Each row is a point. Each copy is the shape, with its points in the same order, turned, moved and blurred by noise. Some copies are also mirrored. Which?
In the rows, 128 means zero.

Shape:
[[114  59]
 [141  83]
 [132 190]
 [138 103]
 [101 164]
 [123 153]
 [123 154]
 [147  44]]
Copy 1, 8 rows:
[[ 78 128]
 [111 115]
 [209 138]
 [123 119]
 [175 165]
 [168 139]
 [171 142]
 [ 59  96]]
Copy 1 is: only turned
Copy 2 (8 x 2):
[[115 180]
 [137 152]
 [105  48]
 [130 134]
 [ 80  81]
 [104  89]
 [106  86]
 [149 191]]
Copy 2 is: mirrored
Copy 3:
[[ 83  58]
 [116  71]
 [168 155]
 [127  82]
 [132 154]
 [147 134]
 [142 133]
 [ 99  27]]
Copy 3 is: only turned
Copy 4 (8 x 2):
[[143 212]
 [165 181]
 [122  80]
 [153 162]
 [100 112]
 [125 118]
 [125 115]
 [179 216]]
Copy 4 is: mirrored

Shape:
[[114 158  56]
 [134 110 139]
 [198 164  97]
 [140  82 146]
 [113 173 156]
 [124 171  55]
 [135  92 158]
 [186  84 147]]
Copy 1 (8 x 3):
[[107 210  89]
 [141 128 135]
 [202 193 100]
 [145 100 125]
 [140 179 179]
 [123 217  92]
 [147 100 140]
 [189 102 111]]
Copy 1 is: only turned
Copy 2:
[[ 83  59 157]
 [124 138 109]
 [176  82 162]
 [130 140  82]
 [107 159 174]
 [ 91  55 168]
 [126 160  93]
 [173 137  81]]
Copy 2 is: mirrored
Copy 3, 8 rows:
[[ 97  93  50]
 [131  96 151]
 [179 119  87]
 [128  67 161]
 [ 97 157 127]
 [109 103  47]
 [128  86 174]
 [175  77 163]]
Copy 3 is: only turned

Shape, 9 rows:
[[203 200 112  61]
 [117 145 175 179]
 [ 83  46 176 106]
 [120 119  70 135]
 [119  89 139 159]
 [137 104 100 136]
 [134 143 135 159]
 [ 87 133  93 122]
 [117 108  87 112]]
Copy 1 (9 x 4):
[[152 124 125  15]
 [106 173 140 166]
 [ 70  57 106 196]
 [190 101 106 150]
 [124 121  94 180]
 [158 109  91 147]
 [140 152 121 144]
 [174  91 144 156]
 [170  81 105 143]]
Copy 1 is: mirrored
Copy 2, 9 rows:
[[ 87  88 107   7]
 [137 161 157 142]
 [174  48 157 190]
 [169 112  61 115]
 [184 117 131 147]
 [178 105  94 114]
 [147 141 123 115]
 [137 107  68 140]
 [160  86  73 122]]
Copy 2 is: only turned
Copy 3:
[[211 220 155 105]
 [151  71 137 176]
 [ 85  48 169  63]
 [ 83 153  98 136]
 [116  80 104 124]
 [105 135  97 121]
 [147 116 117 144]
 [ 87 148 153 135]
 [ 94 150 112 107]]
Copy 3 is: only turned

Shape (9 x 4):
[[185 135 119 144]
 [ 73 204 108 110]
 [125 146 149 198]
 [170 144 178 128]
 [148  95 177  99]
 [116 133  91 133]
 [149  76 211 136]
 [ 80 122  94  93]
 [132 113 203 157]]
Copy 1, 9 rows:
[[159 136 106 111]
 [127 162 204 211]
 [183 105 105 188]
 [103 124  87 145]
 [ 91  80 113 120]
 [160 121 178 140]
 [ 98  41  74 137]
 [135 102 214 144]
 [127  66  85 170]]
Copy 1 is: mirrored
Copy 2 (9 x 4):
[[186 130 155 105]
 [150 139  45 153]
 [172 127 153 197]
 [174 187 156 129]
 [126 190 169 106]
 [150 104 109 122]
 [112 188 206 141]
 [108 111  82 119]
 [138 183 184 167]]
Copy 2 is: only turned

Shape (10 x 6):
[[ 96  87 144 159 114 124]
 [ 96 207 104 152 151 159]
 [ 76 104 116 152 133 106]
 [183  93  92 153 222 116]
 [103  93  46 151 114 117]
 [242 104 141 155 165 118]
 [110  98 158 101 151 145]
 [162  94 152 120 109 113]
 [102 183 125 124 111 111]
 [ 89 108 147 127 116  95]]
Copy 1:
[[102 118 137 180 133 152]
 [161 159  97 108 189 205]
 [119  95 114 173 162 151]
 [215 154 160 172 182  78]
 [182  76  94 182 123 153]
 [185 212 151 159 119  63]
 [116 118 184 127 149 139]
 [119 148 143 144  99 101]
 [118 135  81  99 151 161]
 [ 91 103 121 147 143 133]]
Copy 1 is: only turned
Copy 2, 10 rows:
[[ 83 105 133 173 123 101]
 [127 218 107 140 165  73]
 [ 87 115 130 161 105  65]
 [ 66 105  74  55 158 122]
 [ 91 137  92 132  56  94]
 [ 69 110 131  66 169 200]
 [127  88 110 168 170 105]
 [117  92 150 139 133 155]
 [144 174 157 144 134  87]
 [113 103 154 161 122  82]]
Copy 2 is: mirrored
Copy 3 (10 x 6):
[[ 87 122 166 133 169 116]
 [138 237 131 108 153 115]
 [ 87 138 167 101 190 100]
 [136 119  45 138 225  93]
 [ 32 159 112  93 191 111]
 [139  94  31 184 161  95]
 [146 105 142  97 155 148]
 [101  95 110 134 121 116]
 [123 193 152 101 114  90]
 [ 98 120 174  99 148 100]]
Copy 3 is: only turned
Copy 4:
[[ 89 120 122 132 164 168]
 [119 167 141 117  48 157]
 [121 108 135 137 129 174]
 [182 207 166 139 159 214]
 [179 106  89 125 130 197]
 [162 249 127 163 196 141]
 [124 140 175  99 163 131]
 [133 157 122 138 183 115]
 [118 126 136 151  75 122]
 [108 101 152 157 148 142]]
Copy 4 is: mirrored

Shape (14 x 8):
[[114 108 123 148  95 107 180 101]
 [193 107 160  72 184 111  96 180]
 [126  98 181 126 131  89 122  71]
 [ 78 147  99 132 105 112 189 146]
 [125 165  99 132 141 189 193 112]
 [190 158 129  56 128 173 136 131]
 [ 87 169 114 135 130 154  84 149]
 [ 97  72 179 170 128 184 197 164]
 [138 161 102  61 176 143 110  94]
 [134  86 120 169 154 172 133 131]
 [110 131 189  70 171 184 101 178]
 [165  74 159 139 112 127  81  77]
 [189  78 162 120 136 165 181 167]
 [ 92 184 211 141 152  90  88 105]]
Copy 1:
[[139 101 141 170 122  80 189 130]
 [128 171 213  79 149 192 130 124]
 [150 104 192 194 116 122 130 104]
 [ 90 139 103 156 136  67 178 152]
 [ 79 133  70 164 125 152 190 106]
 [ 54 135 160  94 100 180 175  90]
 [104 154  92 126 119 124  84 103]
 [108  57 105 158 225 136 159 169]
 [ 83 192 155 142 111 158 149  52]
 [151 107 101 124 173 151 147  90]
 [ 59 149 158 122 177 185  82 124]
 [171  74 180 143 115 143 120  76]
 [113  82 155  98 177 192 196 140]
 [124 147 165 207  94 143  64 154]]
Copy 1 is: only turned
Copy 2, 14 rows:
[[107 126 150 136 134 177 153 111]
 [197 152  62  57 161 124 124 169]
 [173  96 160  76 107 168 118 121]
 [ 80 178 165 149 169 145 127 118]
 [ 83 198 105 150 125 216 106 152]
 [148 210  51  98 100 142 116 144]
 [ 88 132 107 124 141 129  43 156]
 [ 67 135 137  91 169 196 163 225]
 [149 181  80  95 140 165  55  99]
 [103 101  81 112 147 205 120 171]
 [122 179  96  28 144 130  68 206]
 [147  69  96  80  86 171 120 134]
 [131 154  86  81 135 183 188 197]
 [183 118 185  96 112 130  36 168]]
Copy 2 is: only turned
Copy 3, 14 rows:
[[142 104 117 140 106  99 195 130]
 [140 205 128  85 156 119  88 214]
 [160 115 150 124 165  58 170 147]
 [ 88 110 139 132  76 136 179 111]
 [123 169  88 123 107 137 172  56]
 [149 221 105  75 104  95 112 115]
 [124 118 154 121 128 145  79  79]
 [178 176 165 180 129 181 210 124]
 [109 159 103  47 154  97 112 103]
 [174 141 107 149 153 160 146 123]
 [143 209 196  80 160 154 113 125]
 [220 118 127 121 163  72 124 150]
 [183 213 111 134 124 140 168 172]
 [ 96 130 203 158 183  67 108 115]]
Copy 3 is: only turned
Copy 4:
[[137 123 120 182 160 132 148 112]
 [164 112 176  85  42 154  57 129]
 [138 116 122 136 118 159 116  38]
 [123 158 134 163 170  85 137 144]
 [116 120 156 133 216 150  95 163]
 [144 157 173  97 126 210  90 166]
 [100 153  91  72 144 109  93 141]
 [ 41  62 157 179 131 120 121 137]
 [165 153 169  54 157 164  87 113]
 [112  46 118 116 148 133 108 135]
 [ 59 137 178  64  82 147  78 132]
 [141  82  86 112 103 199 123  71]
 [120  71 177 167  90 175  95 161]
 [ 90 175  98 113 120 126  42  40]]
Copy 4 is: only turned

Shape (14 x 8):
[[193 152 120 155 135  74 111 109]
 [194 183  80 152 119 111 157 112]
 [125 120 159 106 131 112 249  86]
 [ 55 138 185 140 107  80  87 138]
 [ 47 140 116 100 132  70  46 113]
 [166 163  92 137 127 120 138 142]
 [136 198 106 136 199  83 154 119]
 [ 51 129 109  75 112  88  69 142]
 [ 73 108 150 187 132 149 178  84]
 [141 135 151 186 148 153 186 140]
 [116  66 134 134 119 136 178 137]
 [138  58 118 173 124 131 142 121]
 [ 83 163 153  94 107 107  58  96]
 [ 99 118 145 180  80  94 201 109]]
Copy 1, 14 rows:
[[160 175 149 108 175  99 173 148]
 [153 177  97  64 176  88 160 110]
 [109 125 104  36 145 228 132 129]
 [137 172 148 159  87 154  74 200]
 [ 91 138 164 179 121  93  55 180]
 [157 158  98 105 157 102 137 106]
 [113 202 126 113 209 139 107 105]
 [112 105 134 172 114 103  47 167]
 [ 70 183  94 101  74 187 150 141]
 [141 197  83 106 114 186 166 102]
 [122 108  82 120 101 187 161 133]
 [115 129  94 140 101 151 200 141]
 [125 147 184 128  92  98  64 156]
 [118 164  69  72 106 177 144 192]]
Copy 1 is: only turned
Copy 2:
[[ 70 104 124 115  87 117 119  95]
 [109  99  90  97  90 125  58 110]
 [202 161  82  74 149 112 142  69]
 [ 97 198 144 173 135 112 181 149]
 [ 80 184 186 153 123  44 154 176]
 [118 106 120 117  99 131  86 136]
 [114 100  67  89 110  69 133 158]
 [122 197 194 140 114  65 142 182]
 [150 144 100 139 230 119 132 104]
 [147  98  88 126 172 173 120 122]
 [169 140 162  96 170 156 144 110]
 [111 113 167 104 185 164 122 102]
 [111 169 163 191  99  62 147 128]
 [127 195  95  97 180 156 127  82]]
Copy 2 is: only turned
Copy 3:
[[103  78 123 160  92 111  92 142]
 [137  68 130 135  71 115  93  81]
 [181 126  70 148 153 201  47  61]
 [ 72 189 106 171 193 118 153 113]
 [ 58 224 139 171 124 137 169 145]
 [148 100 146 123  93 115 114  99]
 [183 132 130 205  77 103 107 109]
 [ 78 217 164 145 146 153 161 123]
 [149 137  13 142 163 154 139  99]
 [184  79  69 138 149 115 122 114]
 [152 106  91 128 170 202 132 132]
 [125  85  76 130 146 183 139 159]
 [ 67 209 114 138 139  95 124 125]
 [111  92  60 166 167 174 127  64]]
Copy 3 is: mirrored

Shape:
[[149 152 128  69  59 126 205 140  67]
 [ 82 112 132  61 166  85 190 122 195]
 [ 80 138 154  79 129  95 111 178  66]
 [200 157 159 134 177  78 171  82 169]
 [119 126 136 173 103 176 140  73 148]
 [118 150 104 153 180 130 128 168 128]
 [182 136 115 164  72 167 173 150 103]
 [197 117 126 129  73  70 107 163 155]
 [108  87 164  65 118 124 121 137  80]
 [131 180  42 176 137  89 159  69 104]
 [133  90  40 155 179 183 116 146 141]
 [110 138 154 148 170  71 126 150  70]
 [142  99 147 138 162 150  97 119 132]
 [ 74  87 112  97 111 182  91  80 166]
 [188 195 115 176 148 138  89 130  99]]
Copy 1 (15 x 9):
[[109 141 165 122  86 162 148 133   7]
 [204 152 149 150  98  42 128  98 113]
 [ 49 161 138 103  96  75 122  64  81]
 [152 141 109 159 173  79 225 165 111]
 [139 150 132 153 188 182 122 112 138]
 [ 96  91  91 111 128  95 124 113 142]
 [105 111  99 148 112 209 150 147  82]
 [104 199  72 137  68 146 186 155 124]
 [ 75 189 142 168 111  93 103  95  65]
 [155 121  76  34 197 137 150 136  93]
 [121  99  48 129 139 117  46 153 145]
 [ 66 134  91 116 147  74 164  64  93]
 [ 86 147 101 173 160 105 113 127 137]
 [133 198 147 153 157 128  42 126 151]
 [ 43 111  93 103 169 138 172 171 143]]
Copy 1 is: only turned
Copy 2 (15 x 9):
[[198 187 153  75 123 195 163 134 101]
 [114 163 132  96 105 168  91  87 238]
 [214 119 102 128 170 146  88 105 153]
 [ 99 121 137 110  20 103 122 102 153]
 [ 70 139 178 128 156 120 127 140 111]
 [111  99  93 177 124 157 112 139 153]
 [121 135 133 115 129 162 190 187  91]
 [184  73 185 115  69 122 161 165 167]
 [194 147 130 118 172 121 145  77 162]
 [ 73  62 136 112 100 214 115  99  78]
 [ 66  85 106 197 157 180 182 124 169]
 [163  82  66 118 134 117  85 107 131]
 [115 108 135 172 148  96 144 102 154]
 [ 90 143 209 167 200 139 132  96 186]
 [127  77 130 196  85 131 130 156  73]]
Copy 2 is: only turned

Shape:
[[129 137  84 104 186 104 135 165 150]
 [144 127 141  77  84  90 161  71 110]
 [179 147  84 169 117 189 140  51  92]
 [183 101 168 154 189 146 148 115  96]
 [154 113 107 168 142 181 102 102 188]
 [107 189 107 116  83 179 117 115 130]
 [ 89 184 168  71 142 132 133  51 124]
 [153 108 138 112  79 120 106 157 207]
 [102 107 120 116 172 187 137 145 172]
 [156 178  68  75 108 154 159 164 177]
 [ 93 123 175 123 101 154 209 111 146]
 [ 78 132 136  72  72 110 212 139  94]
 [ 77 135 168 178 148 167 155 136 209]]
Copy 1, 13 rows:
[[ 66 122  91 131  69  82  75 120  87]
 [ 59  97 160 113 107 180 133 121 165]
 [110  40 140 162 194 121 119  78 128]
 [118 101  62 164 150 153  48 106 153]
 [ 91 121  81 119 204 109 106  92  81]
 [136 106 156  90 133  82 152  95 120]
 [ 78  97 121  82 100  96 138  58 214]
 [ 88 185 122  94 135 163 122 132  57]
 [107 110  43  98 131  86 114 139  99]
 [ 88  92 137  88  80 112 114  99  43]
 [123  89 117  34 144 139  94 170 169]
 [111  91 171  82  59 139 117 192 159]
 [104 147  83  33 185  83  67 136 120]]
Copy 1 is: mirrored
Copy 2:
[[123 191 131 140 163 103  90 125  81]
 [ 65  97 103 161 127 147 154  76 149]
 [123 129 198 153  91 229 156 118 107]
 [109 130 204 175 202 164 135 144 143]
 [166 143 201 124  99 126 163 155 111]
 [ 93 116 178  90  64 148 102  88 104]
 [ 43 124 177 182  86 105 107  64 163]
 [132  99 124  72 136  79 159 136 115]
 [165 154 196 125 145  88 108  94 111]
 [100 146 138  89 122 123 129  75  28]
 [126  37 179 159 146 112 104  66 125]
 [ 98  66 100 132 158 143  77  28 129]
 [167  76 209 153 116  67  78 140 103]]
Copy 2 is: mirrored
